Each row of a before or after table is a point. One or more steps were done to the points. Then noise was added and the rows were shuffled. The steps act on columns, c1 being the first. What was done? A step turns or swaps two columns, mirrors them in a line or flattens them onto one, adds a multiple of one to another, or multiplies or shifts one. Angles are multiples of 10 degrees, from the lower column toward the higher: turns from -170 to 170, lines from 10 to 170 but not 90. Use the fewest steps. Two steps may share a column if one is a turn and the other turns, adds or multiplies; they go together, in the order done. Otherwise the lowest column goes first.
In the rows, zero is written as 128.

Before (9 x 3):
[[ 74 110 101]
 [125 121  42]
 [105 114 157]
 [132  94 137]
 [128 143 142]
 [135 100 113]
 [216  84 158]
 [157 100 136]
 [139 162 131]]
After (9 x 3):
[[129 121  15]
 [130  96 140]
 [138 164 133]
 [127 144 147]
 [ 77 109  94]
 [158  98 138]
 [133  97 110]
 [103 113 165]
 [217  84 167]]
Steps: multiply c3 by 1.3

Before, 14 rows:
[[ 96  78 160 123]
 [150 134 154 151]
 [161 104 174  97]
 [117 136 148 137]
 [160 140 114 148]
 [158 129  14  81]
 [137 142 172  87]
 [146 154  97 134]
 [ 92 149 153  94]
 [159 147 171 144]
 [ 85 140 143  91]
 [123 116 170 144]
 [173 154 126 137]
 [126   7 142 139]]
After:
[[123  95 107 118]
 [ 91 110 165 165]
 [165 148 164 145]
 [ 26 190 120 143]
 [161 161 166 137]
 [118 139 118 174]
 [142  99 119  98]
 [136 112 180 162]
 [124 105 110 156]
 [130  91 120 172]
 [140 135 123 151]
 [101 180 139 158]
 [129  75 117 126]
 [114 100 157   9]]
Steps: turn c1 and c2 by -120 degrees; turn c3 and c4 by 80 degrees

Before (10 x 6):
[[165 143 107 138   7 130]
 [167 145 105 130 141 133]
 [158 154 106 118 100 167]
 [104 165 130  72 114 117]
 [128 139  98 144 157 144]
 [140 192 132 142 143 105]
 [135 145 104 146 122 152]
 [129 173 120 127 141 146]
 [127 139 186 142 149 127]
 [139 152 114  94 155 105]]
After, 10 rows:
[[104 101 115 144 141 126]
 [145 121  62 125 150 149]
 [ 80 101 106 143 102 142]
 [112  99 125 118 157 122]
 [148 123  89 103  78 109]
 [113 106 115 120 137 161]
 [128 185 106 122 152 126]
 [146 113 110  85 118 145]
 [111 113  82 117 136 121]
 [112 106 114 228  59 164]]
Steps: turn c1 and c6 by 110 degrees; turn c2 and c3 by -100 degrees; turn c4 and c5 by 50 degrees

Before:
[[ 88 143 143 132 130  74 142 125]
 [171  92 126 119  92 173 188 149]
 [156 111 172 116 166 126  66 187]
 [ 91 138 162 118 153 110 150 184]
 [ 54 160 150 160 138  80 148 124]
 [137 136 113 116 104 172 121 197]
 [169 103  71 129 149 191 119 203]
 [128 155 157 165 159  72 162 170]
 [ 59 126 170 141 153  81 156 188]
 [152 147 102 131 137 201 151 181]
 [178 158  80 126  80 174 129 209]
 [158 141  87 146 103 205 166 142]
 [147  92 154 188  99 202 136 207]
 [139 160 165 111 142 167 156 147]]
After (14 x 8):
[[ 83 143 141 137 126  70 137 118]
 [130 145 158 153 164  73 165 120]
 [156 159  99 118 140 203 152 127]
 [171  84 127 107  93 176 189 133]
 [ 59 112 174 137 153  87 158 130]
 [179 181  78 125  81 181 129 123]
 [159  98 174 101 169 131  68 128]
 [ 93 129 161 110 153 109 154 131]
 [133 144 164 109 141 166 159 135]
 [ 50 157 147 158 142  78 146 123]
 [154  85 159 168 105 200 134 122]
 [166 119  72 120 146 191 120 135]
 [138 143 116 104 106 166 121 136]
 [157 153  85 141 107 207 171 130]]
Steps: add -0.3 times c3 to c2; flatten c4 and c8 onto the line at 170 degrees

Before, 8 rows:
[[136 162 131 137 138 129 102 140 109 109 114]
 [153 166 137 122 135 107 125 143  89 140 129]
 [170 141  87 146 107 107 142 132 149 137 176]
 [110 176 125 134 124 110 136 129 151 133 149]
 [136 168 133 103 140 135 123 130 131 120 116]
 [107 150  93 138 163 141 140 112 160 118 111]
 [131  82 128 101 129 179 146 110  92 128 121]
 [114 142 130 129 115 127 149 130 141 133  95]]
After, 8 rows:
[[133  14 138 106  76 111 166  96 138 125 118]
 [136 210 122 133 121 139 143 151  98 109 120]
 [153 225 129 118 145 145 163 158 120 140 129]
 [115 246 124 133 143 134 108 131 139 130 149]
 [170 164 112 157 155 118 108 135 145 140 177]
 [116 168 130 126 128 117 120 136 151 131  94]
 [141 227 140 108 120 138 123 128 131 119 114]
 [114 186 113 149 103 160 104  92 143 118 115]]
Steps: multiply c2 by 2.5; flatten c3 and c4 onto the line at 120 degrees; turn c5 and c6 by 110 degrees; turn c7 and c9 by 80 degrees; multiply c8 by 2

Before:
[[125 116 114 124 101  36 136 155 178 106 145 218]
 [125 166  75 130 103 154 122 150 136 106 109 198]
 [ 74 115 169 140 185 172 112 142 245 145  82  95]
 [136 108  68  67 157 168 111 113  65 147 118 229]
 [148 137 181 120 156  80 131 122  86 127 145 116]
 [150 110  61 126 161 119 115 108 106 154 108  76]
 [150 113 121 136 140 138 170 114 138 119 129  82]
 [145 120  79 150 119 150 128 136 155 185 127 120]
 [120 105 113 148 127 140 155 161  86 125 101 113]]
After (9 x 12):
[[120 108 117 180 135 148 137 121 108 125 113 114]
 [145 138 182 145 170  79 109 129  83 121 138 113]
 [127 118 112 120 115  37 152 144 178 102 145 220]
 [125 167  75 140 107 156 147 132 147 102 109 200]
 [151 109  58 126 165 118  92 121  99 153 107  71]
 [138 111  69 128 138 164  98 184  53 140 114 227]
 [145 121  79 129 149 149 140 110 160 185 126 119]
 [ 77 111 169  82  64 176  71 121 240 136  76  94]
 [149 111 123 109 200 140 140 119 138 121 132  84]]
Steps: turn c5 and c7 by -60 degrees; add 1.5 times c1 to c5; turn c4 and c8 by -70 degrees; turn c4 and c9 by 30 degrees

Before, 13 rows:
[[160  99  99 101 112 109 183 206  85  71  83 119 134 158]
 [215 163 117 120 173 218 116 107 119 154 166 133 152 121]
 [133 122  62 101 138 158 165  99 123 127 163 153 127 125]
 [ 91 155 100 140 163 156 137  95 207 101 137 174 119 167]
 [155 129 118 138 115 185 124 156 114  93 155 135 117 119]
 [152 140 118 129 132 168 199 136 111 222 102 111  41  97]
 [121  61 132 119 174 144 152 133 123 142 102 196 160 163]
 [158 111 155 159  99 145 175  67 116 118 114 115 176 111]
 [145 156 139 114 165 137 180 205  80 143 156 110  58 116]
 [144 126  77  94 141 162  97 147 102 145 106 106 199 107]
 [135  91  96 166 188 124 165 146 138  85 122 105  97 139]
 [132 175 102 179 155 185 132 128 104 176 137 112 114 148]
 [166 158  94 218 161 155 160 212 140 190 115  85 157 107]]
After, 13 rows:
[[119  66 123 118 177 109 193 132 136 139 102  84 158 159]
 [179 144 163 209 163 164 109 213  84 190 118 147 157 107]
 [137 146 138 112 164 151 170 206  92 138 159 174  58 113]
 [164 111 106 109 111  99 172 207  88  69  80 165 136 160]
 [112 138  97 161 159 171 116  97 113 106 135  36 121 167]
 [149 103 124 175 192 105 126 142  84  84 120 140  97 137]
 [163 108  66 132 137 153 164  99 108 125 160 118 129 125]
 [145 139 135 179 156 201 135 131 123 175 137 159 110 146]
 [168 106  76 115 141 158 114 144 152 143 105 163 200 108]
 [145 101 181 134 103 139 152  67  92 114 112 147 181 107]
 [158  99 137 137 118 177 140 157 142  96 149 134 121 118]
 [208 113 155 109 174 223 132 104 142 153 168 131 151 119]
 [150 122 125 128 129 168 161 136  66 220 103 152  41  95]]
Steps: turn c1 and c3 by 30 degrees; turn c3 and c4 by -30 degrees; turn c2 and c6 by 30 degrees; turn c9 and c12 by -130 degrees; turn c7 and c9 by -60 degrees

Before:
[[153 129 129 152 131 144  99 115 148 115 111 130 169 117 100 167 131 150]
 [135  91 175 158 149 125 153 135 117 143 130 143 123 151 162  97 138  68]
 [115 116 152 136  95 135 123 127 134 120 133 126 130 131 103 125 155 129]
 [144  78 186 111 156 107 110 162 137 102 152 117 116 100 102 143  84 147]
 [138  84 147 135 153 133 160 142 120 147 147 164 113 121 142  96 157  94]
 [154  96 142 131 154 116 128 153 145 121 139 130 118 137 140  92 127 106]
 [138 120 139 159 135 141 102 106 126 100 131 143 146 122 120 123 127 160]
 [114 108 141 151 134 130  94 147 129 118 135 152 139 129 120 131 148 119]
 [128 113 147 159 112 143 122 130 159 107 118 169 143 139 107 132 142 141]
 [128 120 196  90 162 126 113 177 140  94 100 102 116  72 109 136  83 150]
 [123 104 128 173 122 149 113 136 133 114 112 128 124 132  98 143 131 148]
 [126 128 138 156 111 127 106 112 125 121 102 156 126 139  77 131 142 123]]
After:
[[127 131 149 156 113 124 109 110 134 129 154 177 136 140  76 147 144 124]
 [134  97 103 156 149 124 156 137 124 108 164 209 149 152 163 114 137  69]
 [111 106 117 152 132 132  99 149 136 132 135 167 123 128 121 146 145 123]
 [145  85  81 116 155 107 111 162 138 153 169  83 161 104 103 131  81 150]
 [136  93 103 131 151 129 161 145 118 108 131 247 157 125 142 125 156  94]
 [126 126 119  86 163 127 116 182 141 165 202  62 143  72 109 118  81 152]
 [123 108 143 173 119 151 112 132 135 142 137 100 145 128  96 137 133 148]
 [151 103 108 134 156 116 128 156 122 146 136 195 148 140 139 101 126 105]
 [150 115 144 154 131 144  99 116 118 148 138  65  90 117  99 161 134 149]
 [128 109 129 163 109 140 125 134 116 164 151 198 120 140 107 157 145 140]
 [136 112 120 161 132 139  99 102 151 147 140 166 111 120 122 136 125 162]
 [116 109 118 141  95 136 129 129 125 139 145 131 133 130 100 124 153 132]]
Steps: mirror c2 and c13 in the line at 170 degrees; turn c3 and c11 by 120 degrees; turn c9 and c10 by 140 degrees; turn c12 and c16 by 40 degrees; multiply c12 by 2.5

Before:
[[135 160  97 107 116  68 186 151 172  95 120  99 154 101 111 186 128 149
  146 117 105 136 141  80]
 [113 130 129 143 129  77 152 129 133 115 101  94 140 151  96 166 136 161
  155 137  81 177 128 101]
 [102 157 127 139 155  84  80 141  81 158  92 144 129 174 128 138 127 105
  177 136 148  38 123 154]
 [160 176 135 152 104  95 139 132 104 107 146  96 144 112 126 153 130 134
  133 114 119 141 119 110]
 [160 121 112 114 108 116 174 143 134 113 112  96 128 128  81 168 143 140
  153  98 146 174 131 125]
 [147  24 187 182 165 175 107 133  78 111 117 130 132  47 109 192 108 128
  123  62 116  66 147 172]
 [ 93 120 145 147 147 128 113 107  78 134  90 132 157 153 167 120 153  80
  150 108 127  63 146  93]
 [151 169 107 123 135 116 180 134 179 129  97 106 116 101 115 164 141 151
  150 148 101 168  99 128]
 [ 93 161 175 122 160  98 105 120  78 120  98 144 135 159 167 147 115 101
  105  75 148  73 136 148]
 [ 77 139 144 143 173 121  79 159  90 147  62 116 177 136 101  99 140 102
  151  98 126  50 103 148]]
After, 10 rows:
[[158 123 140 118 104 152 174 139 132  94 113 174 129 120  83 164 122 139
  152  99 158 116 129 125]
 [149 127  97 123 125 150 179 121 180 105  94 162 115  85 114 164 125 149
  148 148  88 108  98 128]
 [ 92 124 128 148 157 138 115 121  79 180  90 102 156 158 166 120 105  80
  148 107 126 162 144  95]
 [ 92 125  80 121 149 167 106 104  77 159  98  93 135 173 170 146 154 101
  104  76 160 165 138 150]
 [159 131  82 152 114 180 141 147 105 114 149 161 143 109 127 151 144 132
  135 112 114 143 121 107]
 [115 109 126 143 126 209 151 128 132  95  99 175 141 143  92 167 149 160
  155 134  53 114 128  99]
 [ 79 126 111 142 125 143  76  75  94 200  62 114 177 144 100  99 119 103
  150  97 123 163 103 148]
 [135 124 109 107 100 217 186 127 173 108 117 159 153  80 113 185 164 150
  144 118  92 154 141  79]
 [103  85 101 139 131 195  82 100  81 207  92  82 131 150 126 137 154 107
  179 134 158 154 120 154]
 [150 247 203 181 142  51 107  94  79 165 117 106 132 145 106 189 120 130
  122  62 107 179 147 174]]
Steps: turn c2 and c3 by -110 degrees; turn c2 and c14 by 50 degrees; mirror c5 and c8 in the line at 150 degrees; multiply c6 by 1.6; turn c6 and c17 by -160 degrees; turn c12 and c22 by -160 degrees; turn c10 and c22 by -50 degrees; multiply c21 by 1.6

Before, 12 rows:
[[101 153  71 157  60  94 162 112 140 125 138 132 126 155 128 148 131  71
  122 142  87 149 146 130 136 104 111 165 143 105 173 150]
 [102 181 147 112 212 143 132 136 125 102 137 108 152 131  80 137 119 177
  136 129 176 103 113 115 141 121 130 144  79 145  80 134]
 [ 98 164 227  76 211  81 113  61 158  33 150 145  91  69 174 124  46 138
   73 209 152 167 162 154 114  64 119  47 106 110 156 108]
 [145 195 124 110 204 153 112 147 132 162 149 139 131  93  88 154 137 197
  120 161 156 108  88 153 109 138 119 149 174 148  77 185]
 [139 159  80 152  99 125 180 104 135  87 137 189 101 143 151 153 106 110
  129 137  88 137  76 134 134 161 116 100 134 106 135 132]
 [127 167 143  91 158 126 112  84 146 137 131 155 145 123  89 123 147 249
   73 163 171 116 107 149 137 159 132 177 120 162  86 149]
 [ 99 137  83 176 106 139 164 134 145 106 102 179 118 159 149 127 124  92
  123 180  81 163 158 168 126  92 138  84 122 132 158 113]
 [ 89 117  94 134 114 132 211 123 135  88 109 136 134 110 174 125 137  78
  155 125  48 121 146 172 105 141 102 123 128 146 142 135]
 [121 179 111 101 130 136  96 141 141 132 149 132  75 110  81 170 178 186
  105 145 185  84  61 175 116 132 169 157 102 136  80 182]
 [129 109 117 197 120  98 168 142 109 143 126 144 105 146 148 136 132 120
  128  99  96  91 147 149 133 121 118 142 125 119 137 121]
 [132 152  87 176  79 129 188 149 115  94 123 155 132 114 190 126 108  97
  116 132 121 149 155 137 107  96 102 123 104 153 135 169]
 [117 142 104 102 146 161 113 139  75 163 110 110 141  91  71 163 129 199
   87 143 154 118  92 138 125 157 151 147 120 116  59 182]]
After, 12 rows:
[[138 156  81 151  99 125 179 128 149  87 138 230 101 150 127 153 114 110
  130 137  87 105  86 135 134 161 118 100 135 115 136 131]
 [130 109 116 198 121  97 166 128 140 141 124 183 105 160  87 136 129 117
  128  99  96 121 155 148 133 121 119 144 126 146 137 122]
 [100 180 148 113 215 146 131 132 113 102 137 150 151 122 120 134 118 177
  138 128 177 182 131 117 141 120 131 145  77 133  82 134]
 [ 97 138  84 177 106 140 164 132 122 107 102 218 119 187 154 127 124  91
  126 178  80  96 155 170 128  90 138  84 120 113 157 116]
 [ 97 163 226  76 211  80 115 145 139  33 150 187  90  87 149 123  77 138
   73 210 152  71 141 154 116  63 119  50 106  94 155 107]
 [122 180 114  99 130 137  96 113 118 133 150 170  75 139 104 168 170 187
  106 145 185 188  44 177 115 132 167 156 103 118  79 182]
 [131 154  87 176  79 127 188 137 104  94 122 195 132 121 129 127 105  97
  116 131 121  63 125 137 106  95 101 121 104 144 136 170]
 [116 141 106 103 147 160 112 128 150 164 112 148 139  98 138 161 124 199
   84 143 151 184  86 138 128 157 150 146 122 178  59 180]
 [148 195 123 108 203 153 112 128 107 164 148 179 132 111 122 154 132 197
  119 160 157 174  59 155 111 137 119 149 173 127  77 185]
 [126 167 145  93 160 127 113 116  91 137 130 196 145 138 129 126 159 250
   72 163 172 171 120 148 137 158 132 176 120 119  83 152]
 [101 154  71 157  62  93 162 126 150 125 138 174 125 157 148 147 135  70
  123 142  90 120 158 130 134 103 109 166 144 114 172 152]
 [ 90 117  95 136 114 132 213 123 109  89 108 178 134 139 105 124 138  80
  156 126  51  85 108 172 105 142 103 122 128 125 141 135]]
Steps: flatten c8 and c17 onto the line at 110 degrees; mirror c9 and c30 in the line at 130 degrees; shift c12 by 40; add 0.7 times c24 to c14; turn c15 and c22 by -110 degrees; add 1.5 times c25 to c23

Before (14 x 48):
[[149 150 128 201 121 103 135 145 125 203 125 119 140 134 123 179 108 159
  114 119 106 211 153  61  95  97 113 159 142 143  85 115 153 149 139 184
  160 123 165 112  85 124  45 179 153 138 120  71]
 [136  97 138  88 134 155  68 109 173  89 126 141 104 106 104 128 163 133
   86 171  36 126 102 158 153 161 118 103  41  67 114 121 126 170 123  90
  140 132  96 113 170 106 180  89 105 143  77 151]
 [130  88 113  76 115  90  89 163  77  93  96 110 153 144 116 119 102 121
  166 108 141  58 137  63 139 155 158  51 121 145 136 141  88  90 150 110
  130 104  80  85 134 130 115 123 112 136 130 131]
 [160 107 100 184 150 119 141 169 178 182  96 135 144 175 179 183 121 175
  153 120 108 204 106  46 164 100 184 122 157 122 117 146 179 159 100 169
  165 134 144  97  63 140  72 132 146 125 114 115]
 [ 67 119 108  83 146 123 121  97 108 106  69 105 142 143 162 151  76 124
  157 124 141 111 160  81  72 161 181  96  79 133 159 145 135 116 135  78
  164  79  91 119 108 141 121 137 152 117 181 129]
 [196  70 132  99 126 140  86 129 136  97 151 152 149  65 120 170 112 131
  128 133  93 101 113 142 138 143  81  97  81  65 174 122 126 197 112  33
  141 116 116 127 132 131 199 126 134 125 103 149]
 [134  95 164  88 147 120 129 138 165 107 138 114 138  68 139 161 163 150
  125 101  92 116  92 191 182 156 111  82  84 105 122 109 171 140 125  76
  120 108  65 159 188 114 209 124 122 113 125 105]
 [162 148 102 210  99  97 126 137 113 187 103 127 165 183 110 193 112 180
  146 174 116 193  86  51  78  89 138 122 169 115 108 109 192 134 112 220
  166 105 184 133  95 141 108  92 152 107 157 126]
 [138  98 154  68 119 107 109 109  98 137  80 127 158 180 112 130 114 190
  188 134 154 103 124 115 111 186 170 137  99 124 156 134 125 102 139  71
   91  96  60  90 123 173 110 148 140 131  95 140]
 [152 123 102 186 121 124 141 187 109 164  58 129 132 148 132 150 112 186
  113 167 140 178 125  62  98  97 151 108 128 163 136  77 214 113  90 180
  166 162 137 105  52 175  84 145 175 152 108  70]
 [163  66 143  83 142 139  76 141 140 111 180 176 105  98 126 176 187  99
  102 173  87  96 125 147 140 154 158  93  72 121 132 114 175 139 152  30
  103  76 120 108 172 123 177 127 131 121 123 152]
 [140  81 175  83 151 133  73 130 151  78 115 151 152  94 116 155 194  93
  116 168  96 167 119 177 186 162 124  94 103  51 164  96 109 133 128  75
  146 118 135 120 155 125 195 167 128  97 134 119]
 [144 121 131 126 168  77 130 101  78  91  96 102 129 169 128 137  54 165
  168 149 146 117 166 119 127 164 172  60 108 167 180 164 139  66 132  75
  127 131  93  96 138 129 114 160  90 147 117 181]
 [139 145 139 169 108 121 148 133 193 207 100 139 140 160 103 160 109 153
  144 138 152 192 112  77  76  51 152  69 165 147 163 104 178 141 149 185
  168 125 129  99  51 125  64 130 137 130 113  98]]
After (14 x 48):
[[132  44  89  86 145 135  68 138 151 156 172 151 156  89 116  76 195 100
  116 168 101 168 115 177 181 168 122  95  99  43 162  96 107 178 128  68
  175 116 141 146 159 129 191 141 128 100 140 123]
 [162  62 101  80 138 142  85 147 134 179 250 165 108 105 126 109 190 114
  109 176  92  90 118 141 142 152 155  94  70 121 138 104 181 184 158  33
  129  77 121 131 176 125 181 100 127 113 121 160]
 [140  85 122  80 142 125 122 136 166 156 170 114 142  67 138 114 166 107
  129 107  91 110  91 188 183 161 114  79  84 107 123 143 176 183 125  66
  128 105  70 181 189 115 217 123 126 114 121 109]
 [137 140 102 163 105 118 147 140 197 162  89 136 134 162 107 211 107 111
  141 143 150 193 116  74  84  52 148  67 161 149 163 158 174 190 148 182
  133 117 133 108  55 124  65 181 137 129  97  97]
 [153  77 137 179 124 122 143 186 100 150  85 133 136 142 136 163 108  81
  109 168 141 178 131  62  96  93 160 105 122 167 132 188 216 157  95 184
  143 155 133  85  46 177  81 162 179 154  91  72]
 [160 136 160 219 101  97 129 132 115 192  85 125 171 183 106 182 108 112
  143 174 123 190  86  52  70  86 142 124 170 113 117 175 199 184 111 209
   89 100 183 116  96 142 107 170 156 109 185 126]
 [128  43 117  73 128  95  88 169  82 119 153 114 151 151 121  94 105 140
  159 105 137  58 141  59 147 157 154  58 119 145 140 131  86 142 160 111
  131 108  82  87 127 135 118 126 111 137 127 132]
 [196  49 126  94 125 142  86 124 136 171 221 148 152  64 117  91 114 118
  131 127 101 102 117 143 144 143  76  86  90  66 179 135 132 243 117  38
  126 119 113 122 139 132 198 133 132 123  76 157]
 [140  52  91  64 118 113 113 110 108 130 135 125 151 179 114 141 111 135
  181 132 154 102 125 120 107 181 177 134  94 122 159 190 129 155 134  70
  151  98  62 114 124 175 105  83 140 143  67 141]
 [134  80 117  90 127 157  63 106 175 128 162 146 104 108 100  87 165 130
   85 170  35 125  97 159 157 164 123  99  46  63 113 131 121 216 116  91
   94 135  96 116 175 101 181 138 122 141  22 150]
 [142  91 107 125 172  81 122 102  77 134 109  99 126 178 124  89  51 166
  167 147 147 113 160 119 133 165 175  60 112 168 183 162 139 112 137  73
  157 129  92 107 133 130 114 124  88 156 110 186]
 [ 73  69 140  81 149 124 125 100 105 155  95 101 143 146 163 111  78 145
  154 121 137 107 156  80  70 158 180  95  82 132 158 127 133 162 135  83
  133  69  98 105 113 134 125 162 136 114 237 124]
 [143 154 113 199 123  99 136 146 124 181  97 120 144 127 118 201 103 113
  109 129 115 214 158  56  98  91 115 165 132 143  79 159 156 207 143 183
  179 126 169 118  80 125  44 159 155 139 114  73]
 [156  72 126 180 150 128 144 167 171 184 139 139 148 177 175 182 119 147
  151 120 112 206 112  50 164  99 178 118 155 122 108 161 180 204  97 164
  127 134 138  95  60 138  77 165 142 123  97 112]]
Steps: multiply c2 by 2; turn c2 and c11 by -40 degrees; mirror c3 and c40 in the line at 70 degrees; swap c10 and c16; swap c18 and c32; shift c34 by 50; swap c37 and c44; multiply c47 by 2
